Each row of a before or after table is a point. One or more steps were done to the points. Then noise was added and the rows were shuffled. The steps act on columns, c1 being the first. Name the steps. A step turns or swaps two columns, mirrors them in a line or flattens them onto one, adds a multiple of one to another, or multiplies or shifts one. Angles are multiples of 10 degrees, from the lower column toward the higher: turns from -170 to 170, lines from 10 to 170 but not 90. Use the fewest steps. Two steps may share a column if one is a turn and the other turns, adds or multiplies; they go together, in the order done. Otherwise the lowest column goes first.
In the rows, 128 means zero.

Before (14 x 2):
[[168 109]
 [ 94 183]
 [132 196]
 [ 89 170]
 [103  92]
 [171 175]
 [ 92 200]
 [146 181]
 [ 85  42]
 [103 156]
 [130 145]
 [112 201]
 [191 179]
 [115 155]]
After:
[[ 63 170]
 [138 143]
 [159 150]
 [116 148]
 [137  80]
 [ 99 169]
 [ 85 125]
 [ 57  22]
 [ 80 165]
 [ 97 116]
 [ 56 146]
 [ 67 150]
 [ 71  63]
 [ 79 124]]
Steps: shift c1 by -30; shift c2 by -30

Before (11 x 8):
[[ 70  57 158 105 138 126 179 106]
 [110 140 108 146 147 114 169 166]
 [134 125  87 229 149 142 132 126]
 [ 41 108 175 108 124 167 116 128]
 [ 77  80 146 110 159 115 139 167]
 [119  83 192 132 160 131 160 142]
 [147 125 102 176 190 173 149 146]
 [ 86  60 144  93 128 178 128 138]
 [133 135 132 141 137 136 203 170]
 [183 151  86 189 122  96 138 137]
 [ 86 113 148  88 156 125 142 105]]
After:
[[229 116 107 135 187 134 134 132]
 [104  94 181  72 170  92 147 174]
 [138  92 212 124 148 105 159 134]
 [101  65 167  65 133  90 173  96]
 [112  89 165  38 100 163 115 133]
 [181 170  87 181 140 112 142 135]
 [ 87  46 145  80 122 136 133 141]
 [179 103 171 144 242 166 152 138]
 [ 86 114 170  91 178 114 141 105]
 [140 128 144 131 141 137 205 152]
 [148 142 130 113 177 127 177 163]]
Steps: swap c1 and c4; turn c2 and c6 by 30 degrees; multiply c5 by 2; turn c3 and c5 by -30 degrees; turn c7 and c8 by -10 degrees

Before:
[[139  92 156 132 105 103 165  21  84 160 151 132]
 [123 200  96  87 165 153 122  78 138 103 179  97]
 [ 71 189  98  53  92 157 146 105 130  89 151  97]
 [114 173  83 116 116 194 145 144 111 102 157  89]
 [ 76 186 115  64 181 171 144 151 157  84 143 143]
 [147 128 147 122 136  92  83 116 175  75  69 129]
 [128 161 183 146 104 145  59 104 188  65  81 190]
 [222  81 158 163  70  52 147  87 196 131 172 139]
 [107 206 105  90 125 131  85 139 134 105  93 178]
 [101 190 188 171  87 106  81 125 206 134  25 160]]
After:
[[121  81 154 149 103  73 178  15  81 155 148 136]
 [116 134 142  94 135 140  26 119 177  96  67 143]
 [185 238  96  61  90 141 176 108 137  96 182  97]
 [120 146 193 107  85 156  32 126 207 126  18  90]
 [ 65  61 151 154  73  42 122  89 204 127 162 199]
 [151 248  85 106 168 152 122  76 142 112 196 149]
 [106 123 108  74 127 176  53 133 136 104 111  77]
 [165 227  85 124 114 164 187 148 117 111 153 141]
 [ 77  65 180 117 111 210  17 109 190  79  80  88]
 [145 170 119  62 178 152 179 148 153  91 164  69]]
Steps: add -1.5 times c12 to c2; turn c1 and c12 by 130 degrees; turn c4 and c11 by -20 degrees; add -0.3 times c9 to c4; multiply c7 by 2; turn c6 and c7 by 30 degrees; multiply c10 by 0.7

Before, 11 rows:
[[117  43 101 138 130 116  95 102 108 144 208 120 105  84 120 148 157 166
  103  89]
 [121 128 110 140  93 144 104  95  95 100 112 122 100 153 123 141 153 117
  111 125]
 [152 130  98 201 123 193 163 235 136 114 121 143 132 166 115 128 155 125
  117  98]
 [109 103 100 127 130 145 122 106 132 101 173 125  86 123 137 136 148 121
  198 249]
 [ 88 133 131 120 136 141 110 122 128 133 101 115 108 119 110 147 105 118
  139 120]
 [149 138  90 136 151 139 125 135 108 104 127 116  74 145 109 140 115 109
  137  99]
 [146 148 109 117 130 150 124 175 110 193 114 128 133 165 126 137 120 118
  160 123]
 [126 155 107 131 115 129  99 102 122 116 140 131  97 136 118  94 159 136
  105 105]
 [124 130 155 127 149 112  98  95 113 138 159 136 115 155 162 117 151 136
  135  88]
 [117 100 171 113 142 144 115 136 142 122 161 100 104 159 103 136 139 120
  103 114]
 [ 61 129  97 129 148 112  89 142 113 123 104 103  95 156 119 127 143 116
  115 114]]
After:
[[ 78 134 131 111 136 126 109 126 129 128 103 147 139 119 116 147 106 119
  108 119]
 [110 129 109 134  93 119 106  93  94  98 110 143 111 152 117 141 152 119
  102 123]
 [100 102 100 129 130 117 123 106 133 187 173 142 198 123 135 135 150 120
   86 248]
 [114 132 156 143 150 133  98  94 112 109 160 110 136 157 157 118 152 136
  115  88]
 [135 149 109 117 131 110 122 177 109 189 114 141 162 164 133 137 121 118
  133 123]
 [104  42 102 134 131 143  96 103 107 117 210 127 103  85 115 148 157 167
  106  90]
 [ 50 129  98 125 147 155  88 144 113 114 105 138 118 156 118 127 143 115
   96 115]
 [107 100 171 101 141 133 114 136 141 112 160 159 104 158 113 138 141 120
  104 113]
 [142 139  89 125 151 130 126 138 108  83 126 145 136 147 107 141 117 110
   76  98]
 [119 156 107 126 117 126  97 102 123 100 141 125 103 139 120  94 159 135
   98 105]
 [141 129 101 185 124  68 164 235 138  94 119 159 117 166  82 130 156 124
  131  99]]
Steps: shift c1 by -10; turn c4 and c15 by -30 degrees; turn c6 and c12 by 140 degrees; add 0.7 times c20 to c10; swap c13 and c19
